Each row is a point. A path goes straight from each point to the next, and from the last back to the first. The post is the endless flat space through its rows: a point in 2 columns, a line in 3, a plane in 4, and so on, so that a path can go around it. How many times does the path go around the post? Going back the other way cancels.
In the rows, zero is written as 128.

Post:
[[129 133  72]
 [169 143 123]]
Path (20 x 3):
[[120 128 134]
 [159 156 128]
 [161 187 105]
 [170 151 106]
 [153 122  81]
 [148 111  87]
 [164 125  86]
 [175 180  92]
 [124 188 100]
 [131 143 125]
 [155 121 134]
 [157 108 107]
 [171  92  86]
 [148  94 113]
 [121 133  94]
 [150 162 122]
 [141 174  81]
 [190 151  97]
 [154 108  67]
 [158  92 104]]
Times around: 1

Post (8 x 9):
[[134 146 140 156 111 167 190 154 108]
 [119 129  80 143 126 167 205 146 184]
 [132 110 118 100 130 130 104 130 151]
 [117 113 158 196  71 105 131 107 175]
 [129  95 145 173 160 117  87 116 183]
 [157 123  56 114 163 115 104 159 118]
 [177 143 106  75 161  93 114 189 115]
 [ 98 137 122 188 123 137 214  73 165]]
Path:
[[160 124 141 186 103 162 186 108  97]
 [145 114  94 114 135 134 110  79 154]
 [149 153  97 158 118 138 134 195 199]
 [119 150  64 116 118 119 124 128 134]
 [116 117 130 137 103  91 133 178 152]
 [125  97  98  99 146 135 133 117 117]
 [159  97  93 174  98  96 172 108 146]
 [173 143 145 138 145 135 166  78 131]
 [154 132 128 118 151 100 132 126 168]
 [111 130  82 141 138 190 165 122 186]
 [108 151  92 106 122 129 122 192 161]
 [ 89 115 111 172 172  91 150 131 132]
 [144  97 111 141 112  85 188 145 154]]
Times around: 2

Post, 17 rows:
[[119 138 175 123 160 183  72 128 106 107 145 209 155 154 147 110 121 144]
 [141 146 170 172  79 170  62 180 124 115 133 138 144 134 157 106 130 151]
 [135 164 190 146 127 121  93 102  75  77 128 152 150 110 175 138 144 115]
 [180 147  63 112 129 132 152 119 155 124 152 121 169 100  68  82 113  95]
 [153 116  52 106  96 127 158 126 155 143 143 136 112 118  62 181 110  89]
 [150 130 187 124 151 154  37 126 163  87 131 137 127 123 191 121 143 157]
 [168 130 189 141 164 200 112 131 104 140 137 156 130  82 153 129 147 172]
 [153 151  17 141 109 113 100 102 125 139 124 151 123  99  99 114 115 106]
 [134 146  84 126 119  90  95 117 133 162 160 129 161  96  70 155  74 110]
 [142 151 155 126  90  42 115 114  85 143  96 123  86 193 157 108 108 147]
 [118 139  60 170 150 100 153 153 145 153 124 133 140 112  92 128  80  60]
 [151 123  76 110 101 139 122  83 123 179  82 126 188 112  95 163 100  62]
 [142 133  91 178 121 128 115  77 136 126  94 122 131 112  38 161  70 121]
 [144 162 167 142 157 189  81 109  97 118 151  93 119 156 171 138 109 131]
 [124 126 192 140 141 157  32 137  75 124 139 135 107 138 114  83 171 106]
 [ 87 146 126 116 112  66 100 151  47 118  79  85 141 162 131 142 139 174]
 [127 130  65 154 110  91 132 107 152 170 154 133 166 151 100 134 165 116]]
Path (11 x 18):
[[123 136 148 100 101 143  72 130 140 164 137 187 139 133 149 134 171 111]
 [147 149 134 126 115 100  71 117  83 129 100 128 132 148 115  99 144 119]
 [204 144  96 158 133 202 122 137 123 120 132 140 127 111 123 102 101 159]
 [115  96 157 118 118 111 107 107 107 127 142  92 171 159 100 128 128 127]
 [107 145 125 132 124 138 127 107  91 152 122 149 111 118 130 102  85 114]
 [121 110 164  80 117 132 141 107 182 202 146 160 129 128  74 197 173 125]
 [157 135 102 142 122 153 108 136 143 127 127 141 155 114 115 145 139 133]
 [133 125 158 172 156  78 112  88 106  94 120  90  92 197 170 164 142 104]
 [156 138 141 132 113 118 108 126 103 121 143 127 142 131 122 115 122  85]
 [135 147  86 178 150 159  73 184  91 106 101 117 211  79 124 162 109 157]
 [126 174 101 105 178 106 103 106  87 174 121 167 125 157  85 112 106  64]]
Times around: 1

Post:
[[169 131 169  95 111  86 172 133 140 164  84 168 119 157  61 144 118 119]
 [146 138  94 109 198  78  93 103  62  91 132 105 136 142 172 173 132 147]
 [123 115  98 127 184 161 128 138  82 112 124 150 104 119 156  87 121 150]
 [123 120 115 190 144 203 156 132 111 115 135 143 209 161 155 101 104 176]
 [117 163 131  81 116 129 150 160 130 145 111 120 119 118  60 148  92 174]
 [139 145 161  63 100 120 164 136 120 204 143 136 129 140 127 135 128 154]
 [136  74  95 132 112 138 132 106 149 122 113 118 125 159 127  61  59 151]
 [153 138  99  94 127  58 142 185 138 195  89 113 126 129 109 137 152 114]
 [145 128 122 132 143  77  85 125  63 151 146  93  64 143 115 165 144 123]
 [106 109 112 134 172 174 105 139 132 108 184 149 153 138 131 118 117 138]
 [137 146 167 112 167  42  91 152  38 128 144  92 115 103 136 149 103 111]
 [165 129  92 162 134 166 141 101 117  52 149 133 171  99 167  89 113 136]
 [104  97  72 129 143 213 163  98 106 102 120 121 142 143 112  75  54  85]
 [104  93  91 144 107 176 109 110 107  98  98 160 196 118 160 107 103 139]
 [165 154 127 110 181  51  82  82  59 186 119 108 114  93 100 153 112 126]
 [141 140 173  69 115 139 148 141 178 184  59 104  98 153 104 125 116 126]
 [118 112 112 180 169 136 144 116  96 119 157 149 140  96 175 158  76 141]]
Path:
[[105 119 139 145 146  80 164 120 115 103 138 121 126 122 130 144  83 100]
 [137 146 134 115 136 134 102  90  96  59  84 146 133 101 132 123 107 113]
 [148 157 185 148 153 114 136 193  96 174 181 112 110 173 115 116  91 168]
 [150 146  93  47 159 119 164 145 135 108 162 153 170 173  85 196 144 123]
 [133 122 168 140 173 101  83 136 119 215 147  62 130 120 122 164 140 147]
 [101  78 104 130 154 102 140 121  86 179 160 112  98 162 143 124  81 119]
 [ 65 166 126 116 110 124  94 147 119 168  91  95 134 104 122 113 112 108]
 [184 130 122  93  40  90 123 142 121 125 117 119 143 128 114 109 127  70]
 [158 110 119  97 183 133 111  98 148 142 105 153 125 137 104 146 112 147]
 [139 107 134 159 191 155 143 127  64 108 152 109 129  99 128 123  93 103]
 [ 94 100  97 103 112  98 116 119 106  75  95 111 160  92 157 102 114 150]
 [116  90 197 125  58 114  99 121 115  97 195 112 156 116 117  88 119 149]
 [125  75 133 124 127 123 134 163 130 164 137  82 131 179  84 179 105 140]
 [172  92 123 122 122 129 109 118 109 145 139 124  82 146 111  85 104 116]
 [141 121 103  96 136 126  94 127 100 120  94 142 132 171 106  97  76 172]
 [143 103 147 112 144 130 146 141  88 207 106 135  94  66 128 128  84  81]
 [116  83 120 131 156 100  84 108  98  64  83 143 141 131  77 165 111 151]]
Times around: 2

Post (17 x 18):
[[170 160  85 126 125 119 130 116 148 123 107 138 172 155 134 160 137 145]
 [158 119 105 125 152  85 135  82  69 128 119 146  79 110  86 145  74 102]
 [132 123 193 112  88 148 133 120 159 119 121 124 129 129 153 173  83 131]
 [169 144 154  86 160  80  59 142 126 126 110 149 150 126 119 129  66  99]
 [160 163  87 132 150  86 107 161 107 125 133  89 160 100 154 131  99 107]
 [ 82 123 151  93  70  83 112  91 128 169 176 127 156 104 101 138 111 108]
 [108  71 133 114 119 169 168 102  72 139  72 124 145 152 118 171  93 124]
 [102  99 126 109 115  98 142 146 159 112 169 126 100 139 128  84 113 111]
 [ 95 158 132 192 118  98 136 134 160 173 161 156 115 155 191 112 142 131]
 [113  92 153 148 151 156 159 124 129 157 121 134 123 140 110 141 164  50]
 [ 97 119 146 150 131  87 110  63  78 117  83 114 156 161  98 165 125 174]
 [116  87 134 129 126 112  87 121  34 155 187  97 126 134 125 157 155 129]
 [133 158 146 162 144 112  68 166 124 115 116 127 119 170 116 137 103 117]
 [150 101 147 136 131 118 134 156 116 128 116  77 112 154 114  64 143 101]
 [123  74 125 118 114 167 152  88 135 143  95 113  82  89 107  90 116  39]
 [122 127 126 101 151 157 102 130  84 153 150 153 182  95  74 157 133 158]
 [ 95 168 165  97 138 130  93  90 108 123 127 109 146 138  89  80 126  87]]
Path:
[[136 123 111 124 134 110 161  80 146 113  68 118 110 143 132 175 156 144]
 [122 135 150 111 137 121 128 115 112 148 103 163 175 162 133  88 162 194]
 [132 117 136 112  97  91 143 122 100 151 108 130 132 129 137  90  55 129]
 [139  83 150 126 107  97 183 103  98 129 173 101  84 176  68  88 129  25]
 [155 125 150 120 104  67 100  60 133 175  59 119 154 140  95 134  74 116]
 [138 159  84 151 169 137 132 152 155 115 105 105 147 131 174 216 131 135]
 [180  86 113 147 134  80 101 150  83 135  71 117 124 137 102 167 148 132]
 [ 84  60 180 113 117  81 131 146  63 121 138  88 174 133 104 137 112 172]
 [150 141 183 138 132 160 109 127 133 160 144 146 178 128 151 120 149 180]
 [160 135  81 193 137  96 125 102  88 136 225 137 114 145 115 183 153 176]
 [175  83 174  90  88  76 104  94 115 104 103  74 208 167  63 131 169 188]
 [171  95 189 101 165 150 135 104  80 112  61 121 186 111 161 142 122 110]
 [163 128 165 119 170 115 157 106  76  84 114  79 179 140 139 158 139 151]
 [165 109 115  98  95 145 119  72 119 165 156 115 115 129 151 109 110 126]
 [145  99  87  77 123 159 102 130 163 105 140 128 109 138 108 143 129  87]
 [ 76 111 135  72 138 137 140 116 141 134 140 176 117 124 125 117  93  83]
 [121 118 181 125  99  93  78 105  88 112 104 119 107 127  58 151 133  98]
 [118 131 136 136 141  74 102 131  51 151 136 118 170 176  95 115 124 115]
 [157 158 195 150 103 128  43  90  96 129 127  54 176 101 124 152  83 129]
 [131 133 116 116 124 157 137 104 114 166 128  99 183 126 136 118 154 171]
 [ 88 133 102 111 140 193 110 108 115 175 143 130 112  61 158 121 120  81]
 [ 85  86 158 147 141  39 100 233 114  96 129 111 133 179 145 112 129 168]
 [171 128 166  71 123 130  95 114 118 132 110 133 123 107  75 103  88  47]
 [180 127 201 117 121  36 122  95 198 129 155 143 150 198 110  59 159  83]
 [145 131 101 121  96 103 121 128 152 120 130 113 135 106  87 140  75 156]
 [122 155 141 174 124 121 107 117 132 196 105 142 104 124 180 117 113 126]
 [134 136 131 156 117 109 141 107  95 165 130 145 133 126  82 149 149 169]
 [117  91 183 126 110 109 143 174  95 124 169 118 103 142 109 129 161  81]
 [146 133 107 113 134  59 135  96  96 125 151 146 151 114 117 106  60  90]
 [131 140  75 103 147 106 141  66 107 155 155 141 148  94 102  95 114 113]
 [155 104 156 133 144 106 154 139 126 146 151  71  96 128 168 112 131  85]]
Times around: 5
